Rows are points. To make a cloud, some directions were put in groups of two or more. Within a group, all points are equally far from the middle, so they leave a hole (a ring in 2 directions, a hollow ball in 3). The other directions are filled evenly. Then the cloud was stretched, turned, moved and blurred a little. How many holes are there, and how many directions does each take, smallest first?

Cloud:
[[  8 -69  19]
 [ 20  21  21]
 [-19 -36  30]
 [  9  49 -38]
 [ 43  17  17]
 [  1  54 -39]
 [-41 -25  18]
 [ 39 -13 -46]
 [-28  63 -19]
 [-90   3  -8]
 [-20 -41  26]
 [-48 -33  -9]
 [ 65  13 -12]
 [  3 -58  -8]
 [ 37   1  40]
 [ 12 -65  -3]
 [  8 -66   3]
 [-19 -19 -54]
 [ 42  27 -18]
 [-52 -22  10]
 [ -9 -58  12]
 [-77 -11  -9]]
Holes: 1 (2)

Cloud (32 x 4):
[[ 13 -19 -26 -49]
 [-12  49 -45  21]
 [ 41   9 -54  22]
 [ 52 -10 -23 -39]
 [  9 -57 -32 -15]
 [ 20  -1 -62  26]
 [ 46   2 -52  16]
 [-36 -18   2 -31]
 [-23   3  61   9]
 [ 43   8  -5 -52]
 [  5 -66 -11  34]
 [ 33 -15 -58  10]
 [  5 -56  -1  53]
 [ 41 -40  57 -10]
 [ 42 -44  54  -7]
 [  5 -63 -28  17]
 [ 19  17  65 -15]
 [-48 -10  15 -12]
 [  4  25  38  60]
 [ 40 -25 -48 -15]
 [ -1 -61  36 -14]
 [ 60   0  35 -35]
 [ 21  56  28 -20]
 [ 57  -3  17  51]
 [ 42 -49  51  -3]
 [  0 -65  28 -13]
 [ -8  32 -55  32]
 [ 11  34  38  55]
 [ 55 -13  50 -25]
 [-43   5  26  44]
 [ 72   3 -13  20]
 [  5  33  42  52]]
Holes: 2 (2, 2)

Cloud:
[[ 20  22 -46 -48  22  12]
 [ 17  62  37  35 -63  38]
 [-73  29 -32  -9  10   1]
 [-39 -23 -46 -21  83  16]
 [ 22  21  66  51 -75  -2]
 [ 17 -11  51 -13  15 -48]
 [ 10 -49   4 -14  51 -30]
 [ 67  23  35  13 -67  -5]
 [ 23 -17   1 -27 -20 -47]
 [ 20 -34  40  -4 -19 -68]
 [-61 -19  21  31  21  10]
 [-14 -44  70   2  -8 -45]
 [ 10  -5 -19 -92  34  10]
 [-58   3 -54  51 -30  -1]
 [-70  38 -34  10  17  -2]
 [-14 -23 -43 -37  59 -18]
 [-39 -19 -52  55 -12 -22]
 [ 31  -8  67 -42 -21  35]
 [ 68  24  19  12 -53  11]
 [ 47  22  23 -88  10  18]
 [ -4 -20 -24  44  -5 -45]
 [ 22  74   2  -5 -12   6]
 [ 36 -35  22 -10 -54 -12]
 [  8 -16 -12  59 -24 -38]
 [-40  43 -22 -34 -20  39]
 [-39  54 -22 -18 -25  45]
 [-71  14 -34  54  -4 -25]
 [-30  23  18  34  10 -35]
 [-24  10 -45  26 -22  49]
 [-43  49   0 -17 -15   2]
 [  0  18 -31 -26  67  14]
 [-60 -35  35   3  17 -24]
 [-16  10  58  10  18  16]
 [-37  11  38   9  17 -26]
 [-40 -27 -32  62 -13   9]
 [-40 -33 -10 -63  62  41]
 [ -9  17   8 -73   4  58]
 [-53 -51 -43 -33  40 -31]
 [ -3 -47   4 -19 -27 -54]
 [ 48  45  30 -20  26  45]
 [-56  -8  -7  55  32 -12]
 [ 23 -16 -18  17  -5  37]
 [ 64 -21  36 -13 -36  14]
 [  9  -9 -12  -8  62  34]
 [-20  11  -1 -18 -39  49]
 [-38 -40  49  21 -30 -49]
 [-46  42  -1 -15  47  39]
 [ 27 -37  42  23  12 -43]
 [-44 -63   2 -16  35  18]
 [  6  38 -48 -39  55  47]
 [ 20  45  44  -9 -72  17]
 [ 58  10  22 -17  22  43]
 [ -8 -41 -24 -41  78   9]]
Holes: 2 (3, 3)

Cloud (52 x 6):
[[ 20  58 -49  25  77 -16]
 [-13  34 -25  -6  57 -36]
 [ 19 -12 -11 100  25 -44]
 [-14  22 -36  32  12 -50]
 [-46 -59  39  -3  -5  24]
 [-13 -33 -10  43  20  63]
 [ 24  24 -61   8  67   9]
 [-20   3   6 -21  21 -48]
 [ 53  61 -20 -16   1 -53]
 [ 40 -20 -37  26  -2 -30]
 [ 10 -10 -22  73 -32   7]
 [-21 -45  35  17  -9  59]
 [-25  24  -9  36   2 -15]
 [-47 -40  35  77  -9  27]
 [ 31  12  37 -19  41  47]
 [-13  38  16 -35  28  46]
 [-29  18  -3  18  40 -31]
 [ 32  11 -31  20  47 -60]
 [-14 -72 -28 -18 -23  19]
 [ -2   7  -8  50 -40  -2]
 [ 30   6  58 -32  48  30]
 [ -2  18 -31  -1 -22 -43]
 [ 16  -6 -42 -65  44  20]
 [ 18  80  -2 -34  36  -1]
 [ 16 -67   5  47 -14 -32]
 [-22 -65 -12  46 -31 -23]
 [  8  68 -28  77  16 -26]
 [-33 -50  -7  16 -25  25]
 [ 31  38 -10 -30  62  -1]
 [  9 -42 -32  28 -35   6]
 [ 68   5 -23 -25  -7 -29]
 [ 11  68 -19  66  21 -29]
 [ -7 -75 -14 -51 -35  15]
 [ 41  65  24 -10  41 -28]
 [ 41  47 -48  43  22 -47]
 [-12 -12  66 -14  48  53]
 [ 26   3 -75 -46  52   0]
 [-23  41  29   3  35  23]
 [ 30   4 -47 -44  44  12]
 [ 31  26  -5   0  64  10]
 [ 16  69  30  -1  57   2]
 [-18 -94  46  -6 -21  21]
 [  0  39  19  74  42 -40]
 [ 24   9 -30 -12  63 -55]
 [-28 -27  27 -41 -14 -29]
 [ 36  -6 -23  -9  46  -8]
 [ 23 -20  -2 -44  12  43]
 [-25 -60   2 -22 -28  27]
 [ -7   6  23   0  35  76]
 [ 14  47 -39 -44  -2 -51]
 [ 49  -1 -72  -8  16 -31]
 [ 25  -1 -31 -34  62 -16]]
Holes: 1 (3)
